Each point is reached from the start by the listed moves, each made once or not at all, plus a little noise. Say if it took an odd or an even number of moves. Then give how often each move was made.

Moves:
(1): [ 56 -25]
(2): [30 75]
Start: [13 -4]
Points:
[10 -3] -> even (0, 0)
[ 66 -27] -> odd (1, 0)

Moves:
(1): [87  0  4 18]
(2): [  3  68 -10  17]
(3): [ 1  9 67  5]
(4): [ -2 -23   4  88]
Start: [17  2 -7 -9]
Points:
[ 18  46 -11  93] -> even (0, 1, 0, 1)
[ 11 -20  -4  83] -> odd (0, 0, 0, 1)
[ 19  68 -23   8] -> odd (0, 1, 0, 0)

Moves:
(1): [110  -4  -7 -11 -16 -30   2]
(2): [ -7  99   1  15 -14  -6  24]
(3): [22  2 89  0 15  6 15]
(4): [  6 -10  -2  61   4   4   0]
(5): [ -6  10 -25  -7  86   2 -15]
(6): [  9  -4 -18  -1  -1  66  13]
Start: [-26 -15  31  21 -41 -31  36]
Points:
[-25 -15  30  24 -42 -29  36] -> even (0, 0, 0, 0, 0, 0)
[-19  68  14  95 -52  37  78] -> odd (0, 1, 0, 1, 0, 1)
[ 90 -29  22  69 -53 -58  39] -> even (1, 0, 0, 1, 0, 0)

Moves:
(1): [109  -5   8 -22 -31  15  28  10   2   8  -9]
(2): [ 16 111   8  14   5 -13 -30   2   3 -25 -16]
(3): [  1  -5  87  -8   6  -1  11 -30  12 -18  -9]
(4): [  4 -17  -5  96  -8   3 -16 -10  -1  30   6]
(5): [ 20 -15  -6  12  91  -9  -4  12  -5 -25  21]
(6): [ -1  16  -7   2 -10  83 -13   8  31 -27 -12]
(7): [-26  32 -13   6  -5   8  80 -13   3 -14  26]
(8): [-11 -16  11  19 -19 -11  12  66  -8  -9   7]
(9): [  0 -10   1  -8  -5 -18  -3  -7  89   7  -3]
Start: [-47 -65  22  -7  11 -23   8 -15  -8  -8 -29]
Points:
[ 62  24 118  10  52 -57 105  30  90 -84  -6] -> odd (1, 1, 1, 0, 1, 0, 1, 1, 1)
[-38  39   3 113  91 -51  40 -32  83 -31   7] -> odd (0, 1, 0, 1, 1, 0, 1, 0, 1)
[ 73  34  14  93  64 -41  54 -22  88 -26  -1] -> even (1, 1, 0, 1, 1, 0, 1, 0, 1)

Moves:
(1): [ 57  15   2  22 -10  -3 -16  20   2  -4  -7 -13]
(2): [ -8  47   5   1 -13   8 -11 -14 -20   2   9   4]
(3): [  4  -4  74  10  20 -18  15 -21  21  15   8 -14]
(4): [-11   3 -18  63   6 -38  -1   1 -14 -11 -13  32]
(5): [  1  18 -11   0  67 -17  -7   1 -24  -2  21  -7]
(6): [-18 -41  -6  28   9  56 -27 -15  -1 -16   8   6]
(7): [ 19   5  -9  21   6  19  39 -16   3 -15  -6  22]
(8): [ -5  16   7 -13 -16  14   7  36 -25  -8   8  -8]
(9): [ -7  11   4   8  27   5  -8   8  37  -7 -14   0]
(10): [  4  -4   4   5  10  21  18  11   7  46 -12  12]
(11): [-1 20 16 11 -9  0  8  4  9 13 65 16]
Start: [ 27 -20 -38  -8 -12 -27  52  11  13  -5  28  15]
Points:
[ -2  -4  46  18 -12  37  40  -6 -14 -11  59   3] -> even (0, 1, 1, 0, 0, 1, 0, 1, 0, 0, 0)
[  8 -11  48  33  72  32  66  29   2  40 121  16] -> even (0, 0, 1, 0, 1, 1, 0, 1, 0, 1, 1)
[ 22  42 -46 -11  46 -31  36   0 -31  -1  61  12] -> even (0, 1, 0, 0, 1, 0, 0, 0, 0, 0, 0)

Moves:
(1): [ 58  11   9  -1 -16  -5   0  -7  27   3 -18 -11   0  13   3  -2   3]
(2): [-10  47  -6  19 -28  15 -16  -4  -3  11 -16  18  16 -26   4  -6 -18]
(3): [ -1  12  47  14  -2   7  -6  10  -7   1  13   1 -14   7   6  -1   9]
(4): [ 12  -9  -7  50   8   2  -9   2  -5  -8   5   9  -1 -10 -18  -3  16]
(5): [ -3  14  10  12  39  -1  11 -11   8   7   6   2  -5  14  -1   7 -19]
(6): [ 13 -12   2   2   1  49  12  10   2   8   8   6  -9  -7   9  13  -6]
(7): [ -8  12  -6  13 -13   4  53   5  -3 -18  -6 -10   8  11  -4 -13  -5]
(8): [  3  10 -26   2  22 -10  -1  61  -4  -6  -8  10  -7   5  31  10   2]
(9): [-11  11   9   3 -12   8   5  -7  45  -5 -10  17 -21   5  -3  12   0]
(10): [-7 -5  1 13  2 -7  4  3  0 43  0 -1  9 13 12 -8  9]
(11): [  4   6 -12  -4 -13  -9   8   6  11   8  32  12  -6  -5 -11  -2  -3]
(12): [  7 -12   3  -6  -6 -12  13 -16 -22  -3 -11  49 -10  14  13   3   7]
(13): [  7 -13  12  -3  -4  10  -8  12   6   0   3  20  49  14   0  -9 -18]
(14): [ -3  14 -20   5 -12  22 -23   8  -5   3  -2  -1 -11  52 -12 -11  10]
Start: [-48  12  -4   7 -32   8   9  16  -3 -17  27  19   8   8   1  29   9]
Points:
[-54  48  13  49  -3 -19  90  75 -20  14  52  78 -16  67  47  23  11] -> odd (0, 0, 1, 0, 1, 0, 1, 1, 0, 1, 1, 1, 0, 0)
[ 10  34 -26  82 -58  -1  63  90  72   1  25  64  41  57   9  15  12] -> even (1, 0, 0, 1, 0, 0, 1, 1, 1, 1, 1, 0, 1, 0)
[-26  48  -7  97 -46  42  15  89 -32  34  49 121 -18  -2  45  34  26] -> even (0, 1, 1, 1, 0, 1, 0, 1, 0, 1, 1, 1, 0, 0)
[ 19  57 -33  19 -20  18  -6  84  37  -1  41  52  28 103  11  19 -15] -> even (1, 0, 0, 0, 1, 0, 0, 1, 0, 0, 1, 0, 1, 1)
[-10 103 -23  70 -51  54  83  74  80  39  12  57  -8  30  36  38 -25] -> odd (1, 1, 0, 0, 1, 1, 1, 1, 1, 1, 1, 0, 0, 0)
[-47  19 -17  13 -64  -4  84  13 -17 -31  41  71  -2  32  -2  14   8] -> odd (0, 0, 0, 0, 0, 0, 1, 0, 0, 0, 1, 1, 0, 0)

Moves:
(1): [ 45 -10  -6   5 -16   1 -22   1  15  11  -8   1 -16  16  -8  -8  24  13]
(2): [  6  43  -3   2 -14   7   0  -1  -9   1  -2  -5  -6  -5   5  -2   5   0]
(3): [  7  -3  40 -11  -4  -5  11   4   0   2   6 -15  -5   0  12 -15  24 -10]
(4): [  3   0   9  36   4  -9  -3  -1  -3   7  -4   5   4 -15  10  -5  -3 -17]
(5): [ 2  8  1 -1 36  8  6 -4 -1 12  0 -2  0  8  1 -4 -1 -4]
(6): [-13 -12  -2   4  -4  66 -13   1   8   4  25  16  -8  -9  18 -13 -25   6]
(7): [ 14  -5  -5   1 -15  14  45  -4  11  -6 -17  -2   0  -5   1  20  -7  -9]
(8): [  5  16  -4   9   4   9  10  54 -12  -2 -13   4 -23   2  -6  -5  -8  -9]
(9): [-10   6   5   3   1  -7  -3   8  45  -9  -3  -1   5   2   0  16  -3   4]
(10): [-14   7  -5  -2  -3  -2   0   2   4  32  10  -1   3  16  16  10  -8  -3]
(11): [ 17   5 -22  -1   2 -14   7   3  -4  -5  38  -1  -2  -8  20  15  13 -16]
(12): [-12  11   8 -15  -3  -2  -6  -7  -8   2  -2  54   5  -5 -14   1   6 -10]
(13): [ 10  -2   5 -17   2   3   0  14  -6   2 -11  -5  54 -23 -15   0   7 -18]
(14): [ -2   3 -11  25 -11  -4  -1   0  -2 -30  10  17  20  41   2 -13  -4  -2]
(15): [  8   0  -5 -13  -5   5  -3  -1 -16 -21 -37  13   8  -4  68  -4  -2  16]
(16): [ -2   5  22   1  -4  10 -10   3  -8 -13  -3  -2   2   2   0  44 -10 -14]
(17): [-24  -6 -15   8  11  15  15   0  -8   9 -18  -1   3   0 -10  10  50  18]
(18): [ 5 13 10 14  4 -7 18 11 -2  6  7 13 14  6 -2 15  0 54]
Start: [-15  -1 -12   4 -22  -2   3   6  -8  12   9  10   0  -5   5 -18  57 -16]
Points:
[-35  23 -25  26 -39  13  69  12   9 -38 -49 103  55  31  50  30  95  55] -> odd (0, 0, 0, 0, 0, 0, 1, 0, 1, 0, 0, 1, 0, 1, 1, 0, 1, 1)
[ 16  21  21  64 -14  81  58  83  30  20 -18  95  53  13  -2 -16 118  -1] -> odd (1, 0, 1, 1, 1, 1, 1, 1, 1, 0, 0, 1, 1, 1, 0, 0, 1, 1)
[-53  61 -41 -16   6  72  11  21  13  58  48  64  55 -28  29  16 101 -40] -> odd (0, 1, 0, 0, 1, 1, 0, 0, 1, 1, 1, 1, 1, 0, 0, 0, 1, 0)
[-50  64 -12  15 -49  52  29  25   1   2  44  97  37  28 121   3 114  41] -> odd (0, 1, 1, 0, 0, 1, 0, 0, 1, 1, 1, 1, 0, 1, 1, 0, 1, 1)
[-17  32 -38  27  10   7  83   5 -35  47 -11  89  34 -13  97  42 105  11] -> odd (0, 0, 0, 1, 1, 0, 1, 0, 0, 1, 1, 1, 0, 0, 1, 0, 1, 1)
